Each row is a point. A path goes straight from each point to the next, and from the last back to the first. The post is the endless flat space through its rows: a point in 2 columns, a line in 3, a plane in 4, and so on, so that a path can go around it. Count how often the path circles the post. Going back the other way cancels.

Post (2 x 3)
[[-22  -4  -4]
 [ 13  28 -29]]
Path (31 x 3)
[[ 20   9 -25]
 [ 21  20 -46]
 [-47 -20  -3]
 [-17  36  -7]
 [ -8  25   1]
 [ 13   8 -18]
 [ 11 -12 -35]
 [-23  -6 -17]
 [-16  26 -21]
 [-45  23  21]
 [ 15  42   0]
 [-24  25  12]
 [-22  29  -7]
 [-35  -8  -5]
 [-10  19  -9]
 [ 25  44 -27]
 [  6  -4  -7]
 [-13 -14 -14]
 [ 30   0 -52]
 [ 18   8 -22]
 [ 16  31 -11]
 [  7  45 -21]
 [ 22  43 -21]
 [ 24  29 -25]
 [ 10 -20 -25]
 [-24 -16 -14]
 [ -8  18 -23]
 [-60 -16  29]
 [ 14  33 -19]
 [-30 -23  19]
 [ 13  28  -9]]
Times around: 3

Post (7 x 8)
[[  5   3  -2  30   3  -9 -13  10]
 [ 22   5  25 -49 -38  33  22 -10]
 [-19   0   6 -17 -17   4   7 -18]
 [  6  18 -10   9  16 -30  -4 -10]
 [ -8  24 -12  18 -24 -16  18   7]
 [ 26 -16 -16 -29 -26  48   2  -8]
 [ -8   4 -18   5   3 -20 -30  15]]
Path (27 x 8)
[[  2  -8   8   3  -1 -25  30 -39]
 [ 12  16  17 -17 -10 -22 -20   9]
 [ 22  39  22  18  -7 -11   9 -20]
 [-24  17  14   0 -15  -2   2  13]
 [  0  13 -41 -60  -8  29  21 -10]
 [-18  -3  -8 -60 -26  25  30   9]
 [-21 -29   9   4 -20  -5   9 -25]
 [ 25  14  26  20 -21  -8   6 -18]
 [ -4  16  -3  -2 -27  22   7 -38]
 [-12  51  24   8 -35 -36  11  -6]
 [ 46  24 -21  45 -11 -29  -7   1]
 [-13  40  46  30  -5 -28  21 -30]
 [-13   2 -11 -19  -4  17  -4  -3]
 [-15 -41 -57 -41   6  38 -32   1]
 [-31 -31 -56  13   0 -10 -26  10]
 [ 42  -8  10 -32 -20  24 -22  -1]
 [ 18 -24  -6 -20 -21   7 -14 -20]
 [ 38 -25 -43 -33  -4  30 -21 -37]
 [ 18  18 -12 -24 -42  32  26 -13]
 [ -5  10 -18 -20   8  22   3  -2]
 [ 20   8 -30 -43  14  -6   3 -10]
 [ 19 -18 -28  -4   7   3 -14   3]
 [-16 -31 -27 -13  -8 -28 -27   2]
 [ 32  20 -13  12 -10  -9   3 -10]
 [ 26  -1 -14  19  -8  33   7 -21]
 [-13  -4 -21  30  24 -14 -33  10]
 [ 14 -47 -31 -29   6  54  -2   6]]
Times around: 4

Post (10 x 11)
[[-10  -8   1  -2  14  14  -5  12  19 -12 -11]
 [  3  -3  15   3  32  -1   8 -40   6  11   4]
 [-20   8 -19  13  -9  -3   1  31   4  21  -1]
 [ 19   7   4  -4   9  -1 -30  10  14 -16 -14]
 [ -9  -4 -12 -19  15   1  -9 -14   0 -12   1]
 [-29  -1   9 -11  -1  -4   6  18   7  23  10]
 [-12  10 -10  -2 -18  11  -6  19  22  -4   6]
 [ 25 -10   4  -7  30 -11  32 -48   1   5 -11]
 [ 19 -13   5   3  13   4   7 -14  -5  -8   7]
 [-18  17  -4  17 -34   4   2  34 -12   2  -9]]
Path (32 x 11)
[[-22 -21  26   8  14  12   1 -17  19   5  -4]
 [-15   4 -23  -7   4  -5   0 -14  33  27  16]
 [  2   8   7  13 -11  -8 -19  12   3 -15 -15]
 [-24   5  -1  10  -4  -4   8  23  12  23  24]
 [ -1  14  26   4  -2  33 -12   8  22 -31  24]
 [ -7  16 -19   4   5  13  12  -5  11  28   6]
 [-33  -5   5  -7  19  27 -33  16  26  -5 -15]
 [ 16 -21  21   8   3  11 -10   4  13 -11   7]
 [-32 -10 -10  22  -1   4  -8  20  27   5   7]
 [  6  28  -7  -4   5  -5 -35  19  30 -14 -24]
 [ -2   6  -2  20 -14  18  15  23  11   7  13]
 [ -1  10   0   1 -24  19  -9  30  21   0   2]
 [-23  -8  18 -25  30   5 -16 -30  25   0 -11]
 [-12   9   3   0 -16  15 -23 -14  45  -9  27]
 [-13  -4   8 -11  -5 -27  34 -22 -31  14  14]
 [  0  34 -14  22  -8  -8  -1 -19  11  30  38]
 [ 12  15 -10 -13 -12  15 -22  13  10 -23  11]
 [ 11 -10 -24 -60  15  -6   7 -54 -22 -24  11]
 [  0 -12 -23  23   1   9  21  19   6  13 -22]
 [-17  -8  22  -2   3  -1 -21  21  10   0 -21]
 [-22 -17 -27  18  -3 -11  20 -29 -21   5  18]
 [-39  -1 -23 -27  25 -21  21 -16 -31   3 -29]
 [ -9   1  25  -2   4   2 -12  14  -4  -3  11]
 [  8  26  -4   2   7   5  -4  18  16   6 -10]
 [  7   4   9  -1 -20  -2  22  26 -10  27  -3]
 [-16 -23  -8  -7  10  11 -23 -11  10  -3  18]
 [-13  13  14  32 -27   4  -5  22  -7   3  -2]
 [ -4 -21   2   7  24 -15  17  -1 -25  -4   5]
 [-35  10 -17   3  16   2  24 -21  13  17  -2]
 [ 14  17   3  24   5   9 -19  36  -1 -14  -1]
 [-26   0 -36   6  -4  15   7  24 -20  -1   3]
 [  2  12  -3 -22 -21  -6  -1   5   1  23   4]]
Times around: 5
